Each row is a point. Each copy is the shape, with its points in the same order, turned, moved and blurred by noise. Is it also mirrored, or only turned?

Shape (8 x 2)
[[  0.3   0.9]
 [  3.8   3.2]
 [  0.0   2.8]
 [ -0.2   3.1]
 [  1.2  -5.0]
 [  0.0   2.4]
 [  2.1 -11.5]
 [  0.3  -0.4]]
Copy 1 (8 x 2)
[[ 0.0  3.5]
 [ 3.0  8.1]
 [-1.0  4.6]
 [-1.6  5.1]
 [ 4.4 -0.8]
 [ 0.4  5.7]
 [ 8.1 -5.6]
 [ 0.9  2.9]]
Copy 1 is: only turned
Copy 2 (8 x 2)
[[ 3.1  2.2]
 [ 3.5 -2.2]
 [ 5.0  2.8]
 [ 6.0  1.7]
 [-2.5  3.5]
 [ 5.2  1.3]
 [-8.7  5.6]
 [ 2.2  2.8]]
Copy 2 is: only turned
Copy 3 (8 x 2)
[[ -1.2  -0.1]
 [ -4.6   2.4]
 [ -1.0   1.7]
 [ -0.5   2.3]
 [ -3.1  -5.7]
 [ -0.8   1.6]
 [ -4.8 -11.9]
 [ -1.8  -1.0]]
Copy 3 is: mirrored
Copy 4 (8 x 2)
[[ 0.2  0.5]
 [-1.0  4.6]
 [-1.6  1.0]
 [-2.2  0.6]
 [ 6.1  0.1]
 [-1.3  0.7]
 [12.7 -0.6]
 [ 1.8  0.3]]
Copy 4 is: only turned

Shape (10 x 4)
[[ 1.0 -1.1  1.6  1.7]
 [-2.3 -6.9 -3.9  5.8]
 [ 0.5  0.1 -3.3  0.0]
 [ 5.6  2.0  0.9  1.4]
 [-1.2  5.8 -4.2  2.7]
 [ 2.8  3.3  1.3 -2.4]
 [ 7.4  0.4  2.4  0.2]
 [ 0.7  5.7  3.4 -5.2]
 [ 1.5 10.5 -2.4 -5.7]
 [-3.5 -1.6 -1.4  6.1]]
Copy 1 (10 x 4)
[[-0.7  0.5 -3.2  3.2]
 [ 5.7 -1.6 -8.9 -2.1]
 [ 1.7  2.5  0.2 -1.2]
 [-2.1  7.2 -0.5  2.9]
 [-1.9  3.2  0.0 -5.4]
 [-2.0  3.0  2.8  2.1]
 [-1.3  6.0  0.2  5.3]
 [-4.2  1.4  5.6  1.5]
 [-4.0  4.1 10.3 -3.4]
 [-0.6 -1.4 -6.6 -2.0]]
Copy 1 is: only turned
Copy 2 (10 x 4)
[[ -1.2   2.0   0.5   0.2]
 [ -0.3  -2.1   6.5  -6.6]
 [ -3.0   1.5  -2.1  -4.2]
 [ -6.8   2.6  -0.4   0.8]
 [ -4.0  -3.5  -6.0  -2.3]
 [ -4.1   4.3  -3.4   2.2]
 [ -6.3   5.6   0.9   2.7]
 [ -0.8   5.2  -7.9   2.7]
 [ -5.3   3.9 -12.2  -0.1]
 [ -1.0  -4.9   2.2  -3.8]]
Copy 2 is: mirrored

Shape (11 x 6)
[[  5.7  -4.0  -4.6  -1.9   4.0  -1.5]
 [ -1.3 -10.4   2.4   0.3   6.4  -1.4]
 [ -2.9   3.0   0.2  -0.3  -2.0  -4.6]
 [ -4.5  -0.3  -3.9 -14.7   0.6  -0.5]
 [  3.5   2.7   2.3  -0.6  -1.7  -4.1]
 [ -1.4   0.0  -3.0   0.8  -1.4   2.3]
 [ -1.1  -2.8   5.0  -6.9   0.3   5.8]
 [ -2.1   3.1   3.1   1.8  -0.3   8.8]
 [  3.5   0.2   5.2   1.1   0.2  -0.3]
 [ -2.0   1.0   4.8   2.6   2.1  -4.4]
 [ -0.3  -3.4  -4.7   3.0  -3.3   5.1]]
Copy 1 (11 x 6)
[[ -4.7   3.2   0.9   0.4  -1.4  -9.4]
 [ -5.5  -7.2   2.6  -4.0   2.9  -5.4]
 [ -1.8   1.6  -3.8   3.4   0.0   1.9]
 [  0.1  -3.5 -11.3   0.2  -9.5  -7.9]
 [ -3.7   4.0   0.3   3.4  -3.0   2.0]
 [  3.7   0.8  -1.9   0.8   0.9  -3.0]
 [  3.1  -4.7   0.1  -3.5  -8.0  -2.6]
 [  7.7   0.6   1.3  -5.1  -0.8   1.6]
 [ -1.6   0.9   4.6   0.0  -2.7   0.9]
 [ -4.8  -0.4  -0.4  -1.1   1.1   4.1]
 [  5.5   1.3   1.0   1.5   3.0  -6.6]]
Copy 1 is: only turned
Copy 2 (11 x 6)
[[  0.8   8.8  -1.2   1.9  -3.4   3.1]
 [  8.8   3.6   5.7   4.1  -4.3  -0.3]
 [  0.7  -1.8  -3.6   0.6   3.8  -0.9]
 [  5.5  -0.3 -13.1   7.9  -5.0   3.8]
 [  0.0   0.8  -2.1   0.6   4.8   3.8]
 [ -1.8  -1.1  -2.1   0.6  -4.2  -1.0]
 [  4.3  -4.9  -1.4   3.8  -5.6   7.3]
 [ -0.8  -7.7   0.9  -4.0  -5.4   3.3]
 [  0.8  -0.6   2.0  -1.4   1.7   5.6]
 [  4.5  -1.6   1.3  -1.3   3.6  -0.4]
 [ -5.0   0.8   1.0   2.2  -6.5  -1.5]]
Copy 2 is: mirrored

Shape (12 x 9)
[[ -1.3  -1.0  -0.4   3.2   3.5  -1.9  -4.9   3.0   8.0]
 [  2.2   1.1   3.0  -7.1  -6.7  -0.2   1.1   8.4   1.7]
 [  4.5   0.8  -7.3   1.5   0.8  -0.4  -3.9   0.2  -1.6]
 [  0.3  -1.9  -1.7  -1.1   2.0   6.4  -5.5   1.5   0.1]
 [  0.6   0.4   0.6  -1.3  -0.5  -3.0   5.6  -5.6  -4.0]
 [  0.6   0.1  -4.5   6.2  -4.7   9.2  -7.5   3.1   5.5]
 [  3.7  -0.6   0.2   0.6  -0.8  -0.5   0.3 -10.7   1.0]
 [  2.2   3.4   2.7  -1.4   2.0   3.2  -5.5  -0.8   5.3]
 [ -4.6  -3.5   1.2   2.9  -2.4  -0.1  -1.9  -2.4   0.4]
 [  5.6   7.2   3.9   6.2  -2.4  -2.4  -4.5  -9.2  -0.6]
 [  1.6   1.7  -1.1   5.0   3.5  -3.8   4.5   2.9   1.4]
 [  4.4  -3.9   1.6   4.9  -2.9  -1.4   1.2   8.7   1.1]]
Copy 1 (12 x 9)
[[-3.3 -0.8  8.7 -2.6 -1.2 -3.6  3.0  0.3  0.1]
 [ 3.6  0.1 -1.1 -0.9 -8.0 -3.9 -5.9 -4.4 -4.9]
 [-0.3 -3.5  2.2  4.2  3.5  1.6  3.0 -4.8 -3.2]
 [-1.9 -7.2  0.5  0.8 -2.8  2.0  2.1 -0.5  0.4]
 [ 5.0  3.8 -3.8  1.7  6.3  0.3 -3.4 -0.7  3.0]
 [-5.1 -7.8  5.0  3.5 -6.5  0.5  4.3 -8.1  3.8]
 [ 2.8 -1.6 -1.6  4.1  7.4 -4.8 -0.5 -1.0  6.7]
 [-1.7 -3.4 -0.3 -0.5 -2.7 -5.7  5.0  0.6  2.0]
 [-0.7  0.0  3.9  3.0 -0.8  0.8 -2.5  0.8  5.9]
 [-2.4  3.4 -2.8  9.7  4.6 -7.6  5.6 -2.3  6.2]
 [-2.3  5.8  3.9 -3.8  4.3 -0.6  0.6 -4.7 -1.4]
 [-7.2  1.1  2.1 -1.1 -1.2 -1.3 -5.8 -5.8 -3.7]]
Copy 1 is: mirrored
Copy 2 (12 x 9)
[[ -2.2  -8.2  -4.4   0.5   2.3   1.5  -3.4   2.7   4.4]
 [  5.9   1.0  -5.1  -0.5   4.2  -2.4  -5.9  -2.4  -6.8]
 [ -3.5  -1.4   0.9   7.6   0.3  -3.3  -1.7  -1.1   3.8]
 [ -6.1  -2.6  -5.5   2.7  -2.7  -1.9  -0.1  -3.8   0.3]
 [  1.1   4.6   3.6  -0.6  -3.4   0.8   3.6   3.8  -2.3]
 [-11.9  -2.9  -3.8   2.5   4.8  -1.8  -8.7  -4.8   1.9]
 [ -3.5  -1.0   7.4   1.2  -6.8   2.2  -1.1   2.0  -2.3]
 [ -2.6  -6.8  -2.6  -1.6  -4.2  -1.4  -5.6  -2.5   1.0]
 [ -4.1  -1.7   0.1  -0.5   1.7   5.9  -0.1  -2.1   0.0]
 [ -0.6  -0.5  11.2  -1.7  -4.8   0.5  -7.3  -0.4   6.5]
 [  0.9   2.7  -1.3   0.3   3.6  -0.3  -1.5   7.2   4.4]
 [  1.0   3.6  -6.1   2.1   5.5   1.5  -7.9   3.0   1.7]]
Copy 2 is: only turned
Copy 3 (12 x 9)
[[-0.5  3.0  8.1  0.8 -5.8  4.1  0.1  0.3  4.9]
 [ 6.4 -2.1  2.8 -0.1  9.4  3.3 -2.0 -2.2  5.4]
 [-5.6 -1.4  1.5  0.7 -0.3 -2.1  5.1 -3.9  6.0]
 [-7.1  3.1  4.6 -0.7  2.6  2.1 -0.7 -1.9  1.1]
 [ 1.4 -2.2 -7.5 -2.6 -0.9 -2.3  0.9 -1.2 -0.6]
 [-8.1  7.6  5.4  5.6  1.9  1.1 -3.8 -1.8 10.6]
 [-4.4  1.2 -7.1 -6.0 -4.5 -0.3 -0.3  0.1  5.2]
 [-3.4  0.1  3.3 -2.7 -1.4  5.3 -4.7 -3.5  4.8]
 [-1.9  2.6 -0.9  2.2 -2.0  0.7 -2.1  5.3  1.7]
 [-6.3 -6.0 -5.8 -1.6 -7.3 -2.0 -6.3 -1.6  9.6]
 [ 4.2  0.2  1.0  0.9 -5.5 -3.7  1.1 -5.3  2.0]
 [ 4.4  0.6  7.0  0.8  2.1 -6.4 -1.0 -0.6  5.7]]
Copy 3 is: mirrored
